Each point is reached from the start by the listed moves, each made 0, 1 or 2 times, or once backwards (-1), plus a little noise. Say if it took an odd or an even number of moves. Then give how often each move was made.

Moves:
(1): |  0.193 | -0.005 |  0.028 |  0.071 | -0.013 |  0.055 |
(2): |  0.024 |  0.253 |  0.032 |  0.037 | -0.018 | -0.012 |
(3): |  0.022 |  0.004 |  0.187 |  0.016 | -0.043 | -0.149 |
Start: | -0.095 | -0.029 |  0.003 |  0.111 | -0.119 |  0.034 |
Points:
|  0.070 | -0.287 |  0.000 |  0.134 | -0.131 |  0.104 | -> even (1, -1, 0)
| -0.246 | -0.289 |  0.324 |  0.049 | -0.188 | -0.301 | -> even (-1, -1, 2)
|  0.360 |  0.218 |  0.450 |  0.351 | -0.272 | -0.180 | -> odd (2, 1, 2)
| -0.093 | -0.270 |  0.135 |  0.089 | -0.150 | -0.090 | -> even (0, -1, 1)
| -0.252 |  0.259 | -0.018 |  0.096 | -0.103 | -0.056 | -> even (-1, 1, 0)

Moves:
(1): |  0.187 |  0.022 |  0.057 | -0.030 |  0.076 |  0.056 | -0.005 |  0.018 |
(2): | -0.001 |  0.291 | -0.012 |  0.100 | -0.125 | -0.023 |  0.031 |  0.055 |
(3): | -0.089 |  0.005 |  0.316 |  0.086 |  0.014 | -0.031 |  0.017 |  0.142 |
(4): |  0.060 | -0.025 | -0.086 |  0.283 |  0.044 |  0.009 | -0.213 | -0.007 |
(5): | -0.073 |  0.162 | -0.058 |  0.035 |  0.306 |  0.117 | -0.002 |  0.047 |
(6): |  0.024 | -0.034 | -0.038 |  0.001 | -0.048 |  0.213 |  0.003 |  0.059 |
(7): | -0.038 | -0.018 | -0.027 |  0.141 |  0.029 |  0.006 |  0.173 | -0.016 |
(8): |  0.062 | -0.004 | -0.105 | -0.020 | -0.094 | -0.066 |  0.012 |  0.224 |
Start: |  0.039 | -0.014 |  0.096 |  0.049 |  0.044 |  0.012 | -0.114 | -0.085 |
Points:
| -0.129 | -0.473 |  0.286 | -0.465 | -0.232 |  0.126 | -0.108 | -0.344 | -> odd (-1, -1, 0, -1, -1, 1, -1, -1)
|  0.213 | -0.163 |  0.543 |  0.367 | -0.027 | -0.002 | -0.324 | -0.204 | -> odd (1, 0, 1, 1, -1, 0, 0, -1)
|  0.249 | -0.429 |  0.561 | -0.168 | -0.079 | -0.069 | -0.305 | -0.011 | -> odd (1, -1, 1, 0, -1, 0, -1, 0)

Moves:
(1): |  0.206 |  0.030 |  0.023 | -0.011 |  0.066 |  0.026 |  0.015 |  0.045 |  0.101 | -0.025 |  0.021 | -0.031 | -0.022 |
(2): | -0.021 |  0.270 | -0.068 | -0.128 |  0.008 | -0.004 |  0.076 | -0.041 |  0.012 |  0.063 | -0.019 |  0.001 | -0.020 |
(3): |  0.060 |  0.015 |  0.231 |  0.010 | -0.082 | -0.037 |  0.055 |  0.016 | -0.031 |  0.109 | -0.006 | -0.050 | -0.045 |
(4): |  0.032 |  0.063 | -0.015 |  0.210 |  0.036 | -0.034 |  0.052 | -0.074 | -0.029 | -0.060 | -0.053 | -0.013 |  0.033 |
(5): | -0.033 | -0.012 |  0.097 | -0.010 |  0.272 | -0.027 | -0.007 | -0.008 | -0.003 | -0.027 |  0.037 |  0.041 |  0.020 |
(6): |  0.012 |  0.039 |  0.070 | -0.007 | -0.008 |  0.263 |  0.024 | -0.037 | -0.098 |  0.010 | -0.067 | -0.021 | -0.035 |
(7): | -0.024 | -0.068 |  0.012 | -0.044 |  0.000 | -0.040 |  0.181 |  0.026 | -0.039 | -0.008 | -0.086 |  0.022 | -0.006 |
(8): | -0.103 |  0.078 |  0.022 |  0.034 |  0.013 |  0.037 |  0.017 |  0.263 | -0.002 |  0.094 | -0.106 |  0.044 |  0.011 |
(9): | -0.074 |  0.001 |  0.051 | -0.001 | -0.009 |  0.049 |  0.108 | -0.089 |  0.332 |  0.009 | -0.096 | -0.013 |  0.025 |
(10): |  0.045 | -0.105 | -0.019 |  0.000 |  0.093 | -0.004 |  0.028 | -0.051 | -0.009 |  0.209 |  0.017 |  0.010 |  0.097 |
(11): | -0.055 | -0.030 |  0.024 |  0.022 | -0.025 |  0.015 |  0.077 |  0.008 | -0.024 |  0.008 |  0.172 | -0.061 |  0.007 |
(12): | -0.006 | -0.036 |  0.008 |  0.096 | -0.010 |  0.071 |  0.075 | -0.031 |  0.027 |  0.001 |  0.055 |  0.260 | -0.115 |
Start: |  0.017 | -0.099 | -0.045 | -0.062 |  0.055 |  0.040 |  0.054 | -0.059 |  0.090 | -0.047 | -0.028 |  0.041 |  0.074 |
Points:
|  0.528 |  0.219 | -0.212 |  0.008 |  0.223 | -0.048 | -0.069 |  0.043 |  0.192 | -0.055 |  0.186 |  0.554 | -0.195 | -> odd (2, 1, 0, 0, 0, -1, -1, 0, -1, 0, -1, 2)
|  0.070 |  0.004 |  0.442 | -0.283 |  0.751 |  0.174 |  0.546 |  0.154 | -0.071 |  0.587 |  0.094 | -0.279 |  0.326 | -> odd (1, 1, 1, 0, 2, 1, 1, 1, 0, 2, 2, -1)
|  0.522 | -0.034 |  0.215 | -0.244 |  0.011 | -0.101 |  0.212 | -0.118 |  0.206 | -0.305 | -0.036 | -0.348 | -0.012 | -> odd (2, 0, 1, 0, 0, 0, 1, -1, 0, -1, 0, -1)
|  0.728 |  0.060 |  0.280 | -0.371 |  0.248 | -0.172 |  0.246 |  0.056 | -0.158 |  0.570 | -0.204 | -0.263 |  0.201 | -> odd (2, 1, 2, 0, 0, 0, 1, 0, -1, 2, -1, -1)
|  0.167 |  0.015 |  0.044 |  0.075 | -0.153 |  0.503 |  0.313 | -0.669 | -0.213 |  0.451 | -0.282 |  0.222 |  0.032 | -> even (-1, 1, 1, 1, -1, 2, 0, -1, 0, 2, -1, 1)

Moves:
(1): |  0.244 | -0.038 |  0.024 |  0.022 | -0.060 |  0.009 | -0.016 | -0.045 | -0.007 |  0.017 |  0.098 |  0.021 |  0.033 |  0.028 |  0.016 | -0.004 |  0.053 |  0.006 | -0.082 | -0.048 | -0.078 |
(2): |  0.020 |  0.189 |  0.055 | -0.052 | -0.028 |  0.023 | -0.032 | -0.037 | -0.003 | -0.074 |  0.017 | -0.001 |  0.035 |  0.021 |  0.007 |  0.054 | -0.035 | -0.050 |  0.037 | -0.044 |  0.034 |
(3): | -0.020 | -0.040 |  0.139 | -0.071 |  0.006 | -0.003 |  0.020 |  0.039 |  0.006 | -0.028 | -0.001 |  0.043 |  0.008 |  0.026 | -0.015 | -0.097 | -0.030 | -0.022 | -0.039 |  0.012 |  0.030 |
(4): |  0.001 |  0.009 |  0.008 |  0.148 |  0.032 |  0.048 | -0.005 |  0.008 |  0.018 | -0.049 | -0.033 |  0.044 |  0.053 |  0.047 |  0.000 |  0.037 | -0.054 |  0.005 |  0.025 | -0.065 |  0.038 |
(5): | -0.006 |  0.075 |  0.014 | -0.012 |  0.126 |  0.026 | -0.012 |  0.026 | -0.005 |  0.018 |  0.021 |  0.020 | -0.019 | -0.006 | -0.010 | -0.027 |  0.039 |  0.029 | -0.011 | -0.019 | -0.034 |
(6): |  0.024 | -0.027 |  0.014 | -0.029 | -0.061 |  0.091 | -0.010 |  0.061 | -0.011 |  0.002 | -0.012 |  0.047 | -0.056 |  0.027 | -0.028 |  0.078 | -0.008 |  0.003 |  0.049 |  0.006 | -0.039 |
(7): | -0.027 |  0.019 | -0.009 |  0.030 |  0.007 | -0.024 |  0.154 | -0.045 |  0.014 |  0.035 |  0.022 |  0.027 |  0.004 | -0.021 |  0.012 |  0.013 | -0.020 |  0.018 |  0.028 | -0.043 |  0.022 |
(8): | -0.009 |  0.041 | -0.048 | -0.026 | -0.060 | -0.007 |  0.023 |  0.122 | -0.014 | -0.007 |  0.055 |  0.014 |  0.019 | -0.066 |  0.016 | -0.003 |  0.006 |  0.020 | -0.047 | -0.024 | -0.010 |
(9): |  0.024 |  0.009 |  0.028 |  0.013 | -0.013 | -0.033 | -0.028 |  0.043 |  0.194 | -0.032 |  0.028 | -0.038 | -0.014 |  0.007 |  0.003 |  0.057 |  0.035 |  0.007 |  0.057 |  0.008 | -0.014 |
(10): |  0.000 |  0.025 |  0.089 |  0.045 | -0.017 | -0.053 |  0.004 |  0.032 | -0.026 |  0.158 | -0.022 | -0.134 |  0.034 |  0.041 | -0.016 |  0.000 | -0.062 |  0.015 |  0.051 | -0.036 | -0.038 |
(11): | -0.130 | -0.045 |  0.041 |  0.065 | -0.025 | -0.017 | -0.059 |  0.004 | -0.083 | -0.020 |  0.212 |  0.018 |  0.067 |  0.024 | -0.039 | -0.025 |  0.029 |  0.032 |  0.046 | -0.045 |  0.023 |
(12): |  0.001 | -0.010 |  0.019 | -0.059 | -0.049 | -0.032 | -0.077 | -0.051 |  0.065 |  0.112 |  0.000 |  0.150 |  0.038 |  0.017 | -0.037 | -0.006 | -0.078 |  0.020 |  0.013 |  0.009 |  0.083 |
(13): | -0.034 |  0.008 | -0.039 | -0.063 |  0.030 |  0.055 |  0.022 | -0.053 |  0.034 |  0.004 | -0.007 | -0.058 |  0.123 |  0.027 |  0.002 | -0.029 |  0.025 |  0.010 | -0.009 |  0.014 |  0.036 |
(14): | -0.017 |  0.014 |  0.004 | -0.011 |  0.011 | -0.064 | -0.013 |  0.059 | -0.017 | -0.048 | -0.004 | -0.001 | -0.008 |  0.188 |  0.018 |  0.037 |  0.030 |  0.000 |  0.010 |  0.015 | -0.016 |
(15): | -0.002 | -0.045 |  0.015 | -0.072 |  0.006 | -0.037 | -0.011 | -0.037 | -0.077 | -0.042 |  0.023 |  0.019 |  0.003 | -0.022 |  0.186 | -0.014 |  0.002 |  0.084 |  0.099 | -0.048 |  0.055 |
(16): |  0.009 | -0.011 |  0.038 | -0.012 | -0.002 | -0.056 | -0.006 |  0.002 | -0.033 |  0.015 | -0.051 |  0.014 |  0.066 | -0.054 | -0.024 |  0.155 | -0.004 |  0.027 |  0.004 |  0.024 | -0.008 |
(17): | -0.028 |  0.053 |  0.029 |  0.029 | -0.071 |  0.026 |  0.046 | -0.008 |  0.003 |  0.018 | -0.057 |  0.036 |  0.000 |  0.004 |  0.012 | -0.010 |  0.115 |  0.000 | -0.001 | -0.058 |  0.030 |
(18): | -0.001 |  0.013 |  0.058 | -0.021 | -0.048 | -0.030 | -0.040 | -0.041 | -0.013 | -0.060 | -0.037 | -0.026 |  0.009 |  0.037 | -0.072 | -0.032 |  0.003 |  0.155 | -0.019 | -0.025 | -0.027 |
(19): |  0.107 |  0.009 | -0.019 |  0.028 |  0.020 | -0.049 |  0.008 |  0.045 | -0.037 | -0.025 | -0.020 |  0.014 |  0.026 | -0.013 | -0.073 | -0.129 | -0.025 | -0.048 |  0.180 |  0.034 | -0.042 |
(20): | -0.024 |  0.044 | -0.024 |  0.047 | -0.051 |  0.044 | -0.036 |  0.030 | -0.011 | -0.046 |  0.015 |  0.018 |  0.031 | -0.020 |  0.035 | -0.015 |  0.024 |  0.081 |  0.002 |  0.171 | -0.061 |
Start: | -0.035 |  0.049 |  0.038 |  0.052 | -0.096 | -0.050 | -0.160 |  0.062 |  0.003 | -0.014 |  0.022 | -0.042 | -0.071 |  0.007 | -0.018 | -0.057 |  0.009 | -0.004 | -0.037 | -0.025 | -0.058 |
Points:
|  0.330 |  0.568 |  0.406 | -0.103 | -0.618 |  0.082 | -0.473 |  0.354 | -0.115 | -0.501 |  0.373 | -0.079 | -0.058 |  0.518 | -0.080 |  0.130 |  0.618 |  0.352 | -0.071 | -0.137 | -0.489 | -> even (2, 2, 0, -1, 1, 2, -1, 1, 1, 0, 1, -1, 0, 2, 0, 0, 2, 2, 0, 1)
| -0.271 | -0.040 |  0.338 |  0.011 | -0.279 | -0.492 |  0.310 |  0.348 |  0.088 |  0.062 | -0.130 | -0.355 |  0.117 | -0.416 | -0.417 | -0.210 | -0.076 |  0.271 | -0.031 |  0.059 | -0.186 | -> odd (-1, -1, 2, -1, -1, -1, 2, 2, 1, 1, 0, -1, 0, -1, -1, 2, 0, 2, 1, 0)
|  0.121 |  0.545 |  0.410 |  0.330 | -0.150 | -0.324 | -0.211 |  0.554 | -0.383 | -0.379 |  0.545 | -0.117 |  0.446 |  0.350 | -0.422 |  0.030 | -0.072 |  0.145 |  0.270 | -0.058 | -0.410 | -> odd (1, 2, 1, 1, 1, 0, 1, 2, 0, 1, 2, -1, 0, 2, -1, 2, -1, 1, 2, 1)
|  0.770 | -0.026 |  0.391 |  0.301 |  0.000 | -0.326 |  0.049 |  0.308 |  0.250 |  0.090 | -0.060 | -0.072 |  0.226 | -0.133 | -0.495 | -0.417 | -0.246 |  0.183 | -0.117 | -0.320 | -0.338 | -> even (2, -1, 2, 2, 1, -1, 1, 2, 1, 1, -1, 0, 0, -1, -1, 1, -1, 2, 2, -1)
|  0.586 | -0.016 |  0.420 |  0.490 | -0.386 | -0.345 | -0.184 |  0.227 |  0.149 |  0.219 |  0.219 |  0.421 |  0.109 |  0.626 | -0.570 |  0.207 | -0.238 |  0.056 |  0.458 | -0.426 | -0.217 | -> even (2, 0, 0, 2, 0, 2, 2, 0, 1, 1, 1, 2, -1, 2, -1, 1, 0, 1, 2, -1)
|  0.533 |  0.588 |  0.125 |  0.329 | -0.265 | -0.039 | -0.412 |  0.038 |  0.313 | -0.006 |  0.339 |  0.010 |  0.198 | -0.099 |  0.134 | -0.316 |  0.194 |  0.443 |  0.207 | -0.115 | -0.275 | -> odd (2, 1, -1, 1, 2, -1, 0, 1, 2, 1, 0, 1, 0, -1, 1, -1, 1, 1, 1, 2)
|  0.396 |  0.496 |  0.630 |  0.003 | -0.292 | -0.280 | -0.415 |  0.574 | -0.010 | -0.350 |  0.904 |  0.045 |  0.013 |  0.511 | -0.208 | -0.459 |  0.087 |  0.239 |  0.411 |  0.108 | -0.562 | -> odd (2, 2, 2, -1, 2, 1, 1, 1, 2, 1, 2, 0, -1, 2, 0, -1, -1, 1, 2, 2)
